Each row of a before or after table is a point. One or more steps were done to the points. Then noise was added and the rows were shuffled. The steps act on columns, c1 being the first. Name the steps. A step turns or swaps two columns, mirrors them in a line or flattens them onto one, adds a multiple of one to another, or multiplies or shifts one. Angles are multiples of 10 degrees, from the lower column toward the higher: turns from -170 to 170, lines from 10 to 170 but not 90. Use the fewest steps. Two steps may share a column if one is a turn and the other turns, adds or multiplies; they go together, in the order done. Otherwise the lowest column goes first.
(in the rows, 128 means zero)

Before (13 x 3):
[[152 128 128]
 [158 136 102]
 [137 118 115]
 [108 136 117]
 [127 153 117]
 [138 115  94]
 [124 121 122]
 [195 125 134]
 [176 116 111]
 [ 99 117 179]
 [135 137 102]
 [129 117 104]
 [ 97 123 169]]
After (13 x 3):
[[152 128 128]
 [175 116  95]
 [158 136  77]
 [195 125 141]
 [137 119 103]
 [130 117  80]
 [137 115  62]
 [ 97 122 211]
 [108 135 108]
 [124 119 117]
 [128 153 106]
 [134 137  76]
 [ 98 117 230]]
Steps: multiply c3 by 2

Before (14 x 8):
[[140 109 115 182 132 113  87 171]
 [144 103 116 120 174 160 153 123]
 [157 165 173 174 131 150 104 159]
 [ 88 149 165 114  90 117 123 133]
 [132 148 122  88 181 124 155 141]
 [152 122 110 122 165 169 152 123]
 [118 175 127  79  74 115 155 112]
 [148 126 124 139 158 159 131 137]
 [122 151 156  98  87 129 178 144]
 [ 96 164 116 129 103 133 125 115]
 [133 103 126  92 175 156 142 104]
 [171 108 146 189 122 112  96 170]
 [144 130 152 231 133  97 108 137]
 [ 85 171 145 120  91 135 165 160]]
After (14 x 8):
[[106 129 153 232 133  98 140 137]
 [131 164 116 128 103 133  96 116]
 [147 122 110 122 165 169 156 124]
 [126 125 124 138 158 159 149 137]
 [ 85 107 115 182 133 113 133 171]
 [157 176 127  80  74 114 122 112]
 [130 149 166 114  92 118  88 134]
 [150 103 116 119 174 159 148 124]
 [ 88 109 147 190 122 112 165 170]
 [178 150 156  98  88 129 130 145]
 [141 102 126  92 175 157 134 105]
 [101 164 174 174 131 150 151 160]
 [154 149 121  89 181 123 137 142]
 [172 171 144 118  91 135  91 159]]
Steps: mirror c1 and c7 in the line at 50 degrees

Before (14 x 14):
[[146 101 155 114 168  75 128 155 170 133  86 122 127 118]
 [ 92 121 161 125 146 164 109  93 161 117 106 156 131 132]
 [164 125 101 125 116 104 167 157 164  93 124 122 142 169]
 [127 136 170 155 110 141 104 141 161 116 125 112 153 157]
 [141 120 141 161 152 138 155 122 126 162 120 167 201 186]
 [180 148 143 114 109 156 131 137 121  81 106 123 145 147]
 [119 158 176 115 106 131 156  88 138 132 124 125 146 134]
 [135 112 136 126  88 133 127  91 118 134 105 117  87 128]
 [129 104 132 102 108 139 103  89 143  95 110 142 162 141]
 [114 149 175 155 131 121 111 104 107  93  98 142 132 173]
 [148 164 141 111  97 143 132 183 113 134 101 128 164 128]
 [134 105 136  97 150 132 164 119 111 114 139 125 178 129]
 [123 135 173 147  94 132 149 106 145 143 142 168  97  90]
 [146 115 130 114 118 153 107 106 123 134 146 162 131 175]]
After (14 x 14):
[[123 135 173 148  92 133 150  94 144 139 139 245 145  89]
 [120 158 178 114 106 132 155 139 141 128 124 118 171 135]
 [129 107 134 103 114 138 104 154 142  92 109 170 173 140]
 [148 165 141 112  97 143 130 174 114 129 102 128  82 129]
 [ 91 119 162 126 148 164 110 124 159 121 105 212 164 131]
 [127 138 170 155 112 144 105 154 160 113 125  81 120 158]
 [179 149 144 113 117 155 131 147 122  76 106 113 122 146]
 [142 119 143 159 146 138 157 200 126 166 124 245 148 189]
 [134 114 139 122  87 134 127  81 118 127 105  96 158 129]
 [144 100 155 116 167  75 126 134 170 140  86 111  99 118]
 [146 115 131 114 118 152 106 125 125 133 145 230 150 175]
 [135 105 135  96 152 131 163 174 111 119 138 121 147 129]
 [114 150 177 156 138 122 112 127 107  97  99 169 153 175]
 [161 127 102 123 122 104 167 149 164  91 124 110 103 170]]
Steps: turn c5 and c10 by 10 degrees; turn c8 and c13 by -80 degrees; multiply c12 by 3

Before (8 x 24):
[[ 62  67 100  96 157 117 164 141  92 107 124 102 149 170 150  59  85 135
  112 136 142 127 126 129]
 [147 123 173 177  83 119  96 182 140  82 107 150 109 169  78 124 119 147
  154  74 112 106 101 100]
 [168 146 116 105 162  77 123 108 143 154 172 118 110 117 115 169 176 140
  148 124 153  85 144 119]
 [ 92  81  71  98 163 156 143 153  82 124 101  71 131 133 155  92  87 116
  120 122 123 151 133 132]
 [163 140 141 151 107 123 113 168 161 115 122 170 150 163  96 143 108 174
  125  87 134  87  69  86]
 [130 121 110 108 139  97 160 163  86 127 133  97 127 118 164 116 124 163
  114 130 160 136 169 161]
 [121  94  71 112 111 129  92 121  94 105 148 130 172 167 141 148 161  83
  104 131  94 140 119  77]
 [ 74  67 114  78 136 140 171 154 110 114 123 114 135 117 157 100  96 110
   96 111 131 139 138 131]]
After (8 x 24):
[[169 148 117 106 160  77 124 108 138 119 172 117 111 154 113 148 176 142
  146 125 153  83 143 121]
 [122  93  69 113 111 130  93 120  97 166 148 129 173 106 142 152 163  85
  107 129  94 141 120  75]
 [149 123 174 178  85 118  96 179 142 167 108 151 109  83  79 112 118 148
  155  72 107 103 102 100]
 [ 95  80  71  97 163 154 140 153  83 135 102  72 131 125 153 102  90 118
  119 124 123 151 133 133]
 [ 61  68  99  93 156 117 167 139  92 170 125 100 148 108 151  59  85 134
  111 137 144 128 129 126]
 [132 119 110 108 140  97 160 165  87 116 133 101 127 128 165 119 126 166
  117 130 158 135 170 163]
 [ 73  69 113  77 134 140 171 154 110 112 126 118 136 112 157 107  95 108
   95 112 131 138 139 129]
 [162 144 144 151 109 124 113 166 160 159 120 168 152 117  97 122 108 171
  123  87 132  87  72  86]]
Steps: swap c10 and c14; add 0.5 times c22 to c16

Before (12 x 64):
[[ 77 115 123  79 175 162 141 107 151 164  78 140 137 125  95 114 143 148
  118 133  95 134 169 111 139 134 117 152 102 157  73 148 167  92  98 135
  149  93  92  86 138 172 112 116 188 129 111 113 138 102 108 122 114 129
  162 112  99 144 140 129 130 144 189 101]
 [ 88 176 162 157 111  95  95 151 124  98 127 139  66 142 171 122  84 181
  143 157 143 136 153 119  97 108 102  66 199 122 151 125 124 119 170 101
  158 185  97 116 118 132 171 124 110 166  93 123 111 158 121 128 162 127
  111 128 167  90 119  95 184 138 115 177]
 [ 90 143 111 135 119 112 121 176 121  92 136  86  61  76 172  86 127 167
  133 146 104 122 176 107 146 142 151 129 170 156  97 142 112  75 129  86
  170 156 123 103 134 109 157 147 147 152 103 140 152 144 104 178 101  64
  115 139 157  94  87  91 209  70 128 118]
 [ 94 128 122 146 119 156 157 169 111  94  81  92 100  73 135 118 135 155
  111 155 129 138 180  85 138 153 177 141 158 116  74 152 122 103 149 138
  177 126  98 126 150 106 115 142 162 151 128 121 181 108 109 128  77  77
  158 135 141  95  99 121 160  62 116  92]
 [ 88  98 132  90 200  89 120 107 155 160 113 160 145 125 139 147  86  93
  121  92 152 139 137 161 115 136  73 179 150 153 130 130 162 112 106 162
  139 115  62 122 160 141 121  67 132  90 116 121 137  71 105 147 162 150
  181 143  81 145 138 135 140 138 156 152]
 [ 80 100  99  78 151 121 129 126 160 155 101 159 132 114 133 155 131 118
  124 105 118  96 145 138 125 146  94 150 135 121  93 119 155 109  98 146
  143 121  78 139 196 194 110  81 144 121 148 111  75 102  99 128 157 136
  143 124  84 138 135 142 124 142 170 146]
 [116 133 100 146 113 117 117 110 108 116 167 139 133 130 124 175 112 128
  189 153 171 160  99 150  72 119 159 118 124  71  93 114 103 105 127 106
  156 103 154 166  77 147 156 127 123 114 160 155 184 163 167 182 112 154
  139  89 118 133 164 117 132 151 138 122]
 [ 96  97 103 112 197 155 115 110 146 170 110 182 160 114 119 181 117 131
  146  89 152  98 126 126 116 123 111 150 124 152 120 145 147  87  94 153
  152 112  65 126 141 130 119 118 159 137 147 103 132  51 104 144 131 132
  139  97  83 157 149 127 143 110 185 148]
 [127 170 138 138  93 125 113 127 116  97 153 131  96 143 114 158  97 162
  135 153 151 179 107 191  80 104 102  98 189 101 141 131  97 101 172  81
  161 136 148 133 105 112 168 115  72 172 153 172 120 167 156 173 162 130
  125  86 158  72 127  75 173 123 137 172]
 [125 144 144 128 122 119 161 112  77 121 166 120 141 149 116 140 105 135
  168 137 178 164 128 163  83  69 141 125 127  83  94 119  86 127 122 116
  178 109 126 170 118 150 129 114 131 142 152 178 148 139 128 188  83 142
   98  87 143 127 148 106 134 148 167 128]
 [ 98 123 120 112 139 174 176 156 153 133 129 107  99  77 120 104 145 177
   98 106 100 112 163  88 139 166 127 142 152 129  92 149 142  71 117 138
  186 107 108 123 151 137  97 118 199 106 123 110 182 105  93 126  85  64
  125 107 132 138 154 124 146 136 143  65]
 [134 145 155 135 151  93 106 112 130  90 139 160 132 149 109 158  81 119
  181 138 170 139 102 155  89 104 102 135 145 114  83 130  70 101 177 112
  160 133 146 153  97 135 159 151 118 133 190 158 140 153 160 157 128 149
  103 106 168 113 160  70 143 131 134 164]]
After (12 x 64):
[[ 90 143 110 136 118 112 121 177 121  91 136  86  61  75 172  86 128 168
  101 146 104 121 176 108 145 142 151 128 169 157  98 142 111  75 128 171
  171 158 124 104  93 111 118 146 149 152 105 140 152 143 103 179 101  65
  115 139 156  94  87  91 209  70 127 118]
 [ 98 122 120 112 139 174 176 155 153 134 128 107  99  77 119 104 144 179
  170 105  99 111 163  88 139 166 126 142 152 128  92 147 143  72 116 127
  187 108 108 123 113 137 117 119 198 106 139 110 183 106  92 126  85  64
  125 107 132 138 154 125 147 137 143  66]
 [ 96  97 102 111 198 156 114 110 146 170 110 183 161 114 119 181 116 131
  127  89 153  97 126 126 116 122 110 150 123 152 120 144 147  88  93 100
  152 111  66 124 101 129 148 117 160 137 141 103 132  51 103 143 131 132
  140  96  83 156 150 127 143 110 186 149]
 [ 88 177 162 158 111  95  95 151 124  99 127 140  66 142 172 123  84 180
   84 157 143 135 153 118  96 108 102  66 198 122 151 125 124 119 169 171
  159 186  97 116  78 132 119 123 110 166 122 122 112 157 122 129 162 126
  110 128 168  90 119  96 185 139 115 176]
 [ 75 115 122  79 175 161 140 106 151 164  78 140 137 125  95 113 142 148
  146 133  95 134 170 111 139 134 116 152 102 156  72 148 166  92  99 140
  149  93  91  86  98 171 127 116 188 130 143 113 137 103 109 122 115 130
  162 113  99 144 140 129 130 144 188 100]
 [ 80 101  99  78 151 121 129 125 160 154 102 158 133 113 133 155 130 118
  146 105 119  96 145 139 125 146  95 151 134 122  92 118 155 109  97 103
  143 121  78 139 155 194 134  82 144 121 134 111  76 102 100 128 158 135
  142 124  83 138 135 141 125 141 170 146]
 [125 144 145 128 122 119 160 112  77 122 166 121 140 149 115 140 106 135
  106 137 177 164 128 162  83  70 141 125 127  84  93 120  87 128 122 112
  179 109 127 170  77 151 163 114 131 141 106 178 148 139 128 187  83 143
   96  87 143 127 148 106 134 147 167 128]
 [127 170 139 138  92 124 112 127 116  96 153 130  95 143 114 158  96 163
   90 155 151 179 107 191  79 105 102  98 189 101 140 130  97 101 172 131
  161 135 148 132  65 112 114 115  72 173  77 173 120 167 155 173 162 131
  123  86 159  72 128  75 173 123 137 172]
 [134 145 155 135 152  92 106 112 130  90 139 160 133 150 110 158  81 119
   74 137 170 139 102 154  88 104 103 135 145 115  84 129  70 101 177  83
  160 134 147 152  56 135 159 150 118 131  85 157 139 153 160 158 127 148
  104 106 169 113 159  71 142 131 134 164]
 [116 133  99 146 113 116 117 111 109 116 167 138 133 130 123 176 112 128
   73 154 172 160  99 149  72 119 159 118 123  71  93 113 103 105 126 111
  157 102 153 165  38 147 167 127 123 114  94 156 185 162 167 182 111 154
  139  89 118 133 164 117 133 150 138 122]
 [ 93 128 123 145 119 155 157 170 111  94  80  92 100  74 135 118 134 154
  147 155 128 138 179  85 138 153 177 140 157 116  75 152 122 102 148 123
  178 125  99 126 110 105 120 143 163 151 137 120 182 108 108 128  77  77
  158 135 142  96  99 120 160  61 116  93]
 [ 87  98 132  89 200  89 120 109 156 160 113 161 146 124 139 147  88  93
  138  91 152 139 136 161 115 136  73 179 150 153 131 130 163 112 106 120
  139 115  62 122 120 141 126  67 132  90 163 121 137  72 105 147 162 150
  181 142  82 145 138 135 140 139 157 152]]
Steps: turn c19 and c43 by 120 degrees; turn c36 and c47 by 120 degrees; shift c41 by -40

Before (10 x 64):
[[134  90 166 120 129 154 163 143 114  62 130  96  93 123 131  90 122 144
  116 128 143 180 148 111 125 124  79 128 131 129 153 105 139 138  92 126
  160 116  88 103 131 162 146 142 102 112 131  80 151 103  98 103 161 109
  170 116 119 109 111 113 141 134 123  97]
 [117 117 166 157 132 158 112 110 114  71 135 108 130 158 141  69 111 133
  132 112 150 103 148 119 142 168 104 114 148 131 139 166 146 130 110 127
  145 134  97 119 129 129 139 132 122 141  96  97 147 129  93 108 164 100
  161 105 124 132 127 118 129 119 118 117]
 [128  80 123 176 134 132 153 144 102 144 148 100 101 155 146 166 145 180
  170  73 104 127 134 130  86 109 108 148 142 151 166 133 163 109  59 116
  105 126 128 119 153  89 111  89 163 102 147 112 113 122 174 145  69  84
  110 115  94 107 169 139  89 135 168 155]
 [104 135  97 153 166 127 173 110  97 125 177 117 137 109 160 178 160 151
  155  37  94 151 176 101  80 111 133 156 123 204 105 152 149 108  76 119
  109 123 154 132 177  82 103 103 146 142 120  97 118 124 153 179  75 126
  106 118  97 135 169 139  54  95 198 156]
 [ 93 161 107 129 127 134 147 105 154 160 166 185 106  92 108 100 116  73
  109 104 154 134 126 153  53 106 215 142  67  75 119 125  87 107 149  73
  159 133 141 163 153 155  23 180  82 137 115 127 156 100 149 153 164 155
  107 130 100 136 128 151 149 131 146 151]
 [139 114 148 133 103 118 142 132 106  74 115  54 122 155 104 100 140 163
  116 131  90 143 112 138 112 143 149 134 166 152 159 127 122 128 102 145
  120 124  98 104 117 154 143 117  85 128 110 125 137 119 126 110 179 124
  141 103 123 108 138 137 117 144 112 111]
 [ 87 124 129 148 125  94 160 144 134 155 192 235 155 121 131  85 117 120
  119 148 144 158 133 160  65 135 164 147 102  88  92 156 110 106 116  93
  171 155 126 166 146 146  77 162  93 152 108 106 169 140 157 132 105 194
  119 122 133 141  81 134 143 127 158 168]
 [123 123 182 155 108 128 168 128 121  64 115  88 125 180 144 102 138 137
   69 103  94 112 128  97 125 139 100  92 124 161 123 147 155 131 109 152
  144 145  80  92 103 130 135 112 109  98 118  94 128 103  84 113 115 116
  157 118 142 123 132 152 159 145  63 150]
 [ 82 171 140  96 129 110 192 135 146 171 183 211 119  81 109  76 111 131
  126 177 139 112 161 140  66 107 219 125  74  87  87 161  98 106 109  79
  144 138 152 158 143 130  54 183  64 135 110 128 164 106 173 135 135 138
  136 103  86 157 108 129 142 141 169 157]
 [155  93 183 127 114 137 123 114 126  37 116 120 138 194 121 113 131 140
   97 150  73 139 140 113 112 172 127 128 128 121 142 126 169 142 104 131
  149 154 109  94 112 138 156 130 108 143 127  96 123 110 106 109 146  99
  161 107 108 115 148 152 156 116  79  89]]
After (10 x 64):
[[139 115 149 132 102  84 145 132 106  75 121  55 123 158 103 158 140 161
  117 130  89 142 112 140 114 144 149 135 167 151 160 124 115 126 102 145
  120 128  96 104 119 155 144 114 117 126 109 125 137 117 124 109 179 125
  141 103 124 108 121 137 118 144 111 111]
 [105 135  97 154 164 144 174 111  97 126 149 116 136 109 160  86 160 153
  154  38  95 152 176 100  77 111 134 155 124 204 102 152 176 118  77 120
  108 123 155 133 176  80 104 103 128 142 119  98 118 124 153 177  74 125
  107 118  96 134  78 138  53  95 197 153]
 [133  88 168 120 128 103 163 141 115  63 138  95  92 124 131 163 121 143
  116 128 142 182 149 111 129 127  79 127 132 131 155 105 129 126  93 125
  161 117  88 104 131 164 147 140 156 113 131  79 149 102  97 103 163 110
  170 114 118 109 153 113 141 137 123  94]
 [156  94 182 125 113 107 123 113 126  37 167 119 138 193 121 148 132 139
   97 150  75 140 140 110 116 171 127 130 128 122 143 124 116 124 102 133
  150 152 112  92 112 136 156 129 139 143 126  96 121 110 105 109 146  99
  161 110 107 116 113 153 158 115  78  90]
 [ 90 161 109 128 128  80 147 106 152 160  87 184 105  92 109 154 118  72
  108 103 151 132 129 153  52 105 214 145  66  73 119 124 167 112 153  71
  158 137 143 160 153 153  22 181 132 137 114 127 153 100 150 152 163 155
  109 131  99 136 132 153 150 131 147 151]
 [123 124 182 155 110 107 167 129 119  64 156  87 124 179 145 154 138 135
   70 106  94 114 129  97 127 138 100  90 126 162 122 148 115 128 110 154
  145 144  80  92 102 130 137 110 128  99 118  93 128 103  84 113 115 117
  156 116 141 122 131 151 160 144  62 150]
 [126  79 121 175 135 162 155 141 102 145 160 101 100 155 148  96 143 181
  173  73 103 127 134 131  85 109 108 148 142 149 167 135 148 120  57 117
  105 125 124 118 153  89 114  89 133 101 146 111 115 121 174 143  69  85
  110 114  95 106  80 140  91 136 168 154]
 [ 82 171 137  94 131  64 193 135 146 170 100 210 118  83 108 175 110 131
  127 180 139 114 163 137  65 111 216 124  75  86  85 159 181 116 108  79
  145 138 152 159 143 130  55 183 112 137 108 126 162 104 173 135 135 137
  136 103  84 156 158 129 141 141 170 157]
 [117 118 165 160 130 125 111 110 113  70 144 109 129 158 141 186 109 131
  130 111 150 104 149 117 141 168 103 113 149 131 139 164 136 128 111 125
  146 135  99 117 131 131 141 129 156 143  96  97 145 130  91 105 163 101
  161 104 124 132 140 118 128 118 117 116]
 [ 88 123 129 149 126  92 157 144 136 154 109 234 157 120 132 163 115 119
  121 150 143 156 130 162  62 134 162 147 103  88  93 156 194 122 119  92
  170 154 126 165 146 148  81 159  92 152 108 108 169 139 157 131 106 190
  117 121 132 141 180 135 141 127 158 169]]
Steps: swap c6 and c45; swap c11 and c33; turn c16 and c59 by -170 degrees; flatten c25 and c34 onto the line at 10 degrees
